Every row gives one point. Each copy is the shape, with its points in the same order, turned, moved and blurred by noise. Is it also mirrored, or only turned?

Shape:
-26  21  -18
-8  -7  27
-27  -30  -28
11  25  -2
2  18  10
20  0  44
25  -46  30
Copy 1:
-17  30  0
-11  -24  10
-37  -1  -36
17  11  4
8  1  16
22  -36  20
8  -60  -17
Copy 1 is: only turned
Copy 2:
-39  10  29
17  -2  16
-37  -39  2
-10  32  6
1  14  18
45  14  -3
32  -24  -31
Copy 2 is: only turned
Copy 3 (7 x 3):
-26  5  -25
-7  -6  22
19  -11  -38
-14  34  6
-22  18  14
-1  14  60
34  -7  36
Copy 3 is: only turned

Shape (9 x 4):
21  7  -4  -30
2  -23  8  10
-45  -12  -24  19
5  2  -33  7
-22  -1  13  23
-29  -37  26  24
-2  26  -30  39
27  4  -34  12
-35  -37  23  19
Copy 1:
27  -17  -19  0
8  21  1  18
-45  27  -17  7
-1  14  -28  -18
-16  18  19  3
-21  36  17  41
-13  28  -7  -45
30  25  -29  -26
-27  29  21  37
Copy 1 is: only turned
Copy 2 (9 x 4):
31  21  -18  -15
-21  14  0  3
-23  -29  -31  21
18  -1  -15  25
-20  -21  1  -5
-53  1  -4  0
16  -35  7  36
28  11  -1  34
-57  1  -11  -5
Copy 2 is: mirrored
Copy 3 (9 x 4):
8  -13  -17  -31
20  -28  12  5
-3  22  25  32
-1  2  -20  14
29  2  17  19
27  -26  38  25
18  18  -29  40
3  -17  -44  14
26  -16  50  22
Copy 3 is: only turned
Copy 4 (9 x 4):
-29  -15  5  14
22  0  21  25
36  38  -15  6
-9  31  1  25
28  15  22  -5
59  -1  21  12
-6  59  23  3
-24  32  17  35
60  -3  12  11
Copy 4 is: mirrored

Shape (12 x 6):
-29  -14  -10  -12  -3  2
-18  -13  27  34  29  -20
-28  -22  18  -16  -4  2
-15  -5  8  -6  -3  8
12  -17  -4  -12  -10  10
6  -13  7  28  -9  -7
2  11  3  -16  1  -25
8  -17  52  2  38  3
12  46  17  -6  16  7
-5  -11  -1  -3  24  -1
-15  21  -6  6  -16  10
0  -7  -11  23  -16  6
Copy 1 (12 x 6):
-3  17  -2  5  -31  -6
27  9  6  43  14  -33
24  20  -10  5  -29  -4
9  11  -11  -3  -12  -8
11  -15  1  -14  -16  11
13  -26  -12  20  3  -13
2  13  4  13  9  24
60  15  11  -1  19  -20
-3  20  -6  -17  46  1
13  9  21  6  -2  -11
-19  5  -23  -3  4  -8
-6  -28  -13  7  -7  -14
Copy 1 is: mirrored
Copy 2:
-8  24  -1  -27  -7  -3
-4  5  14  21  25  -41
-28  16  10  -20  -14  -24
-18  0  5  -13  -2  -7
-27  13  17  -10  -4  25
-18  8  0  23  9  4
7  0  23  1  -23  2
-36  -17  48  4  21  -34
6  -51  18  -3  -5  6
-3  7  22  -13  17  -4
-2  -14  -21  -7  -9  7
-14  7  -14  9  8  13
Copy 2 is: mirrored
Copy 3:
-12  5  -4  -4  -12  4
-10  1  -40  -14  48  10
-13  7  -7  -31  -8  -6
-6  -6  3  -16  3  4
-2  -25  2  0  -6  -20
-17  -18  -7  6  34  -14
24  8  2  2  14  -9
18  -24  -35  -48  33  -1
38  -21  21  -9  30  25
7  -11  -24  -4  3  7
-7  -5  27  4  13  14
-23  -19  6  16  18  -6
Copy 3 is: only turned

Shape, 15 rows:
18  4  -35  5  0  -8  5  5  -45
13  23  -29  -1  4  -13  -10  15  -7
-9  -35  7  -11  -7  5  -13  -32  6
8  -20  5  8  2  -8  -4  -19  4
-5  -10  23  -11  -9  -3  -26  7  25
15  -25  -11  30  22  2  -2  9  27
28  -2  17  -23  5  11  15  -17  -29
32  -22  10  -12  -24  17  22  24  -5
-5  -19  -4  3  21  -3  -11  -1  -30
2  -9  -7  -6  5  29  -42  -13  -22
-32  6  -38  -34  29  9  -25  13  -13
1  -28  43  23  -26  56  9  24  9
14  -6  12  -7  -1  -19  3  4  -1
-24  27  24  -4  6  28  18  -22  -1
5  -16  -20  10  31  -9  14  31  -10
Copy 1 (15 x 9):
-23  -17  -16  -24  29  13  23  17  13
-14  -7  -15  -10  -3  25  42  -7  11
-2  17  6  9  2  -25  -23  -15  9
-9  5  -1  15  8  7  -16  -3  5
5  36  5  10  -27  6  -4  -16  -11
-11  28  -15  45  9  26  4  11  16
5  -23  -27  -9  12  -12  -12  13  -19
-13  16  -14  8  11  -11  11  25  -43
2  14  -21  -16  16  6  -2  9  28
8  2  3  -13  -16  -21  6  19  31
11  16  -32  -23  -7  -12  44  -24  41
36  45  19  32  15  -11  1  43  -32
-9  11  -17  -3  3  18  -8  -9  -14
52  -11  3  8  23  1  9  -20  -9
-9  24  -42  8  28  20  17  10  15
Copy 1 is: only turned
Copy 2:
-3  6  -22  -6  16  -42  25  -12  23
11  26  -11  -25  -2  -15  3  -15  17
18  2  10  34  19  25  21  -20  -17
11  1  13  18  -4  8  27  -15  -1
16  11  5  6  -20  26  -9  -11  -26
19  28  34  10  -17  -2  28  17  0
-14  -29  -15  -2  11  16  26  0  8
4  -30  9  -12  5  -14  5  22  -20
-1  15  -18  33  3  -7  20  -2  9
-8  33  -24  14  25  10  19  -7  -21
27  45  -39  8  25  11  -13  2  26
-29  -10  44  21  7  6  -18  34  -45
8  -11  0  1  -19  4  12  -14  2
-30  -3  18  9  21  35  -17  -13  24
16  14  -2  12  -12  -28  11  21  26
Copy 2 is: mirrored
Copy 3:
48  -4  12  -11  -18  3  -38  -6  24
28  4  -6  15  1  2  -38  -1  0
-9  -26  7  -4  -7  -7  26  -16  13
8  -26  3  -11  -5  -1  10  -6  -6
-24  -7  4  20  -12  -13  5  0  -19
-8  -33  0  -18  10  23  -23  5  -21
18  10  -14  -29  -41  -11  2  -15  10
-3  -10  5  -10  -60  19  -19  -16  -11
8  -13  15  -22  -5  -20  -16  8  19
-5  13  24  -16  9  -16  -9  -27  14
-11  10  -3  18  13  -17  -38  8  53
-39  7  43  -23  -48  31  11  7  -28
12  -19  -8  1  -28  -10  -6  4  -13
2  31  -8  -7  -14  11  31  28  13
9  -24  -5  -16  -11  7  -46  24  7
Copy 3 is: mirrored

Shape (16 x 11):
21  -16  -14  -19  26  23  28  -15  10  -32  2
31  21  -23  -27  11  23  2  -11  -15  2  -24
-18  -25  -11  -2  -16  -20  12  7  -2  2  31
37  0  -26  15  22  -8  -22  26  34  6  24
-12  8  20  -8  -1  -11  -5  9  -4  4  -16
-17  -6  -14  6  -16  -17  -1  -10  8  14  1
-7  16  -35  20  -23  7  12  21  -15  -20  -13
-18  16  18  8  -31  10  -11  -9  11  -22  32
-11  -23  -34  -26  11  10  -7  25  24  18  32
-14  -11  -14  13  4  25  -22  13  36  1  22
-2  21  6  20  -8  31  -30  3  17  19  -17
-14  10  -11  -3  25  -24  7  23  1  0  32
-9  -33  12  8  24  14  -19  -2  3  -14  -18
6  -35  -15  13  11  26  23  -5  1  2  -12
-24  -2  13  -15  -13  -21  10  2  14  -9  -21
-1  13  -28  -23  25  14  -4  -17  -9  4  9
Copy 1:
12  -9  -4  33  19  51  29  17  -13  11  2
-11  8  -17  20  37  31  -21  8  -27  -3  16
17  -37  -20  4  -21  2  30  -5  -6  -8  -21
11  -2  14  52  -17  -17  -5  28  -3  -23  17
-13  -2  5  -11  10  -6  8  -10  18  -3  -12
19  -27  -13  -7  -7  -5  5  0  13  -8  1
17  23  -38  -2  1  3  30  -5  -11  -38  7
30  -8  8  18  -16  28  20  -35  23  -37  -20
3  -48  -1  51  9  -19  26  -3  -15  -6  -2
34  -14  6  51  4  -14  19  -14  12  -14  3
28  16  5  22  14  -6  -17  -28  25  -9  12
-7  -18  25  12  -13  -11  31  10  -25  -18  -8
24  11  3  18  22  -1  15  11  18  28  -23
28  -7  -29  26  8  15  24  8  -7  29  13
-9  -14  2  -15  9  10  25  -5  27  -3  -4
12  -20  8  16  35  17  -6  4  -36  -12  -2
Copy 1 is: only turned
Copy 2, 16 rows:
7  20  -13  23  -9  26  -2  31  4  -39  -25
-27  24  4  27  2  0  -25  3  -12  -9  -27
20  0  -33  -1  -20  6  11  6  32  3  28
12  -19  -16  0  -60  16  -3  1  -37  0  -15
-18  -10  6  -12  9  5  23  4  1  6  8
2  10  -18  -11  -3  3  4  -13  -2  -4  37
-12  6  14  33  -23  -22  -6  5  2  -18  37
16  -23  -9  -11  4  -26  16  -18  16  -37  5
-4  21  -40  -13  -55  1  11  8  14  1  -9
6  9  -15  -32  -43  -9  19  10  -12  -31  0
-12  0  19  -37  -6  -29  -6  -1  -28  -14  3
-3  -14  -42  12  -22  -7  31  21  -6  8  8
16  20  17  -12  0  13  39  19  -14  -9  -3
20  30  7  -2  -6  14  -12  36  0  -16  14
-24  -9  -2  -8  7  20  23  3  12  -15  25
-11  27  -30  15  -4  -10  5  6  -13  -13  -20
Copy 2 is: only turned
